Each row is a point. Each copy is the shape, with its points in the same order, turned, moved and blurred by noise. Say if it was mirrored as well.
(in the rows, 128 means zero)

Shape (7 x 2):
[[143  80]
 [104  88]
 [174 172]
 [154 198]
 [126  96]
 [ 69 141]
 [ 88  94]]
Copy 1 (7 x 2):
[[ 83  66]
 [ 64 105]
 [171 104]
 [186 136]
 [ 84  88]
 [ 82 159]
 [ 63 118]]
Copy 1 is: only turned
Copy 2 (7 x 2):
[[192 111]
 [162  80]
 [129 189]
 [100 184]
 [167 107]
 [ 99  83]
 [144  69]]
Copy 2 is: only turned
Copy 3 (7 x 2):
[[121  90]
 [ 85 111]
 [173 170]
 [157 201]
 [114 114]
 [ 62 173]
 [ 71 110]]
Copy 3 is: only turned
Copy 4 (7 x 2):
[[144 107]
 [108 117]
 [193 190]
 [177 217]
 [128 120]
 [ 82 177]
 [ 91 126]]
Copy 4 is: only turned

Shape (8 x 3):
[[134 163  65]
 [214 132 176]
 [ 98  92 179]
 [ 92 174  98]
 [ 89 101 108]
 [ 93 126 166]
 [ 73 162 126]
 [ 70 124 147]]
Copy 1 (8 x 3):
[[153 151 107]
 [194  66 205]
 [ 64  71 187]
 [100 166 129]
 [ 73 102 116]
 [ 79 111 180]
 [ 77 159 140]
 [ 52 120 165]]
Copy 1 is: only turned
Copy 2 (8 x 3):
[[155 119  58]
 [195 119 198]
 [ 83 157 173]
 [130 162  64]
 [ 86 129 108]
 [ 97 172 142]
 [111 185  82]
 [ 82 167 126]]
Copy 2 is: only turned

Shape (6 x 3):
[[137 194 168]
 [139  82 125]
 [110  68 176]
 [103 156  59]
 [137 196 112]
 [200 120 118]]
Copy 1 (6 x 3):
[[ 74 120 128]
 [191 116 154]
 [171 120 209]
 [164 187  79]
 [106 143  83]
 [168  70 100]]
Copy 1 is: mirrored
Copy 2 (6 x 3):
[[ 57 167 166]
 [149 100 127]
 [124  57 142]
 [120 177  64]
 [ 84 192 125]
 [174 159 167]]
Copy 2 is: only turned

Shape (9 x 4):
[[ 72 121  75 112]
 [152  92 177 169]
 [100 128  97 123]
 [157 166 144 154]
 [ 82  92  75 120]
 [177 188 152 206]
 [100 117 144 121]
 [102  74  67 107]
 [130 138  92  72]]
Copy 1 (9 x 4):
[[ 89  91 118 159]
 [209 117 170 101]
 [116 113 124 144]
 [166 179 145 117]
 [111  73 112 160]
 [203 215 168 143]
 [127 107 153 111]
 [123  63  87 146]
 [102 127  82 105]]
Copy 1 is: only turned
Copy 2 (9 x 4):
[[ 77 142 126  86]
 [146  62 113 184]
 [102 137 121 112]
 [149 144 120 188]
 [ 74 118 110  85]
 [138 149 112 249]
 [126 109 145 124]
 [ 86 112  84  74]
 [145 165 104  88]]
Copy 2 is: only turned

Shape (9 x 4):
[[ 67  76  82 121]
 [151 153 148  80]
 [216  96 100  79]
 [200 104 112 116]
 [ 80 149  85 189]
 [172 168  94 183]
 [169  98 187 181]
 [ 94 141 129 109]
 [163 156 153 104]]
Copy 1 (9 x 4):
[[ 79  62  45 119]
 [127  99 167  99]
 [ 34 129 176 126]
 [ 64 127 158 153]
 [147 124  36 156]
 [133 176 112 173]
 [124  80 152 219]
 [140  81 100 106]
 [131 110 166 126]]
Copy 1 is: mirrored
Copy 2 (9 x 4):
[[118 172 130  52]
 [ 82  77 156 139]
 [140  22 150  85]
 [156  52 141 109]
 [132 182  70 127]
 [158  96  67 158]
 [194 116 174 172]
 [ 86 140 138 123]
 [104  77 147 158]]
Copy 2 is: mirrored
Copy 3 (9 x 4):
[[141 156 111  63]
 [131 103 192 154]
 [197  71 154 160]
 [186 101 147 173]
 [ 77 179  83 128]
 [116 130  89 212]
 [172 199 172 200]
 [ 93 138 161 111]
 [125 116 180 170]]
Copy 3 is: mirrored
Copy 4 (9 x 4):
[[122  92 115  40]
 [118 189 166 133]
 [216 175 153 111]
 [188 147 146 154]
 [ 80 103  36 101]
 [125 156  55 169]
 [107  89 147 192]
 [ 87 146 117  81]
 [111 170 152 147]]
Copy 4 is: only turned

Shape (12 x 6):
[[189 105 103 116  79 140]
 [ 84 123  74 124  71 138]
 [200  68 146 109 125 115]
 [194 190 160  68 199 122]
 [181 119  66 130 118 168]
 [101 105  94  59 168 182]
 [157 120 176 143 137 119]
 [142 118 100 107 112 180]
 [ 85 165  59 174 159 104]
 [ 88 161 141 128 102 125]
 [ 93 176 185 140 200 118]
 [185  76 143  65 159  96]]
Copy 1 (12 x 6):
[[134 119 101 145  45 152]
 [ 51 159 114 190 101 148]
 [158  62 103 117  76 130]
 [212 170  97  52 120  82]
 [159 145  77 172  67 172]
 [120 156  92 102 166 187]
 [168 103 146 142 110  94]
 [134 150 109 151  90 172]
 [116 164  66 213 167  86]
 [105 167 150 164 120  90]
 [173 164 158 133 189  64]
 [154  66  78  74 108 119]]
Copy 1 is: only turned
Copy 2 (12 x 6):
[[208 144  97 154  35 131]
 [ 98 158 117 140  36 103]
 [227  91 136 164  74 144]
 [230 120  95  50 158 135]
 [168 129  58 135  51 157]
 [125  99 131  59  53 176]
 [186 129 137 160 132 139]
 [155 146 105 119  47 162]
 [ 72 113  53 135 120 103]
 [120 171 137 125 108 103]
 [125 129 137 102 200 141]
 [223  52 145 113  78 130]]
Copy 2 is: only turned
Copy 3 (12 x 6):
[[204  93 135 192  90 107]
 [132  76  98 131  67  79]
 [227  96 134 186 158 130]
 [206 215 174 126 130 167]
 [202 131  91 186  71 103]
 [208 148  85  77 114  71]
 [159 136 144 178 169 121]
 [192 127 111 150  90  69]
 [ 92 146  48 135  88 146]
 [105 120 141 128 113  95]
 [104 199 129 116 179 131]
 [241 107 134 134 162 154]]
Copy 3 is: mirrored
Copy 4 (12 x 6):
[[135 119  57 120  89 188]
 [ 67 117  90  81  62 123]
 [169  86  91 136 134 193]
 [195 183  95  87 212 143]
 [ 83 138  53 107 124 194]
 [ 91 119 134  21 148 175]
 [153 132 125 155 136 149]
 [ 99 139 100  81 105 188]
 [ 43 128  85 118 151  72]
 [112 157 129 104  87 102]
 [128 173 171 121 190  81]
 [188  75  92  89 162 173]]
Copy 4 is: only turned

Shape (12 x 8):
[[100 147  90 124 130 140 106  89]
 [105 163  88 120  80 103 130 110]
 [102 123 111 156 113 129 167 161]
 [159 126  78 132 158 139 163 114]
 [191 116 129 121 168 147 123  68]
 [160 127 163  66 186 135 121 120]
 [ 98 135 147 221 130  94 229  78]
 [150 209 183 140 147 189 174 120]
 [195  67 106 148 170  86 115 123]
 [120 131 195 139 128 132 147  92]
 [ 90 175 106 118 123 101  91 135]
 [ 97 109 142 140 135  91 100 182]]
Copy 1 (12 x 8):
[[144 145  90 117 143 130 143  88]
 [115 114 102 100 155 112 190 101]
 [100 145 143  89 130 154 160 154]
 [147 157 118 143 186 161 148 153]
 [192 130 120 195 158 143 120 140]
 [165 163 167 178 154  79  98 133]
 [166 159 156 115  81 204 244 161]
 [207 163 116 109 102  84 146 210]
 [102 126 145 221 163 177 128 142]
 [178 128 162 137  80 121 153 138]
 [ 96 153  95 118 127  85 162  94]
 [ 56 150 153 136 102 121 132 123]]
Copy 1 is: only turned
Copy 2 (12 x 8):
[[102 126 100 103 119 108 141  75]
 [107  75 113 100 116  95 158 113]
 [116 110 138 132 128 165 174 153]
 [136 158  88 132 146 113 190 118]
 [182 165 107 131 173  97 151  59]
 [181 170 152 158 112 104 180  53]
 [ 88  83 170 149 242 136 180 153]
 [136 191 202  54 165 121 192 105]
 [183 146  78 203 148  95 128 127]
 [157 106 190 127 172 133 153  85]
 [ 90 122 137 118  73  96 137 104]
 [128 106 158 179  82 143 127 136]]
Copy 2 is: mirrored
Copy 3 (12 x 8):
[[145  81  88 123 113 137 155  91]
 [120 124 108 133  87 107 143  74]
 [108 141 126  92  89 119 165 155]
 [151 113 126  56 142 106 167 119]
 [189  67 147  40 133 166 136  87]
 [130  57 157  77 169 172 106 110]
 [106 149 158  67  69 188 247 111]
 [ 88 144 106  26 115 210 106  93]
 [220  94 191  89 150 120 156 141]
 [113  89 154  92  80 203 137 111]
 [123 128  99 162 135 141 135  89]
 [128 128 159 165 122 141 119 171]]
Copy 3 is: only turned
Copy 4 (12 x 8):
[[ 75 116  98 144 134 106  87 107]
 [ 61 137 123 112  94 115 104  86]
 [131 172 118 145  88 142 110 104]
 [134 162  88 122 153 121  89  72]
 [132 105  96 121 217 134 110  77]
 [139 134 128 111 215  88 147 132]
 [137 143 158 219  99 171 133   7]
 [114 171 199 155 202 146  79 105]
 [192  94  70  84 150 132 137  69]
 [116 115 163 165 168 151 154 107]
 [ 87 109 138 117 102  77 100 125]
 [160 116 129 117  86 109 139 148]]
Copy 4 is: only turned
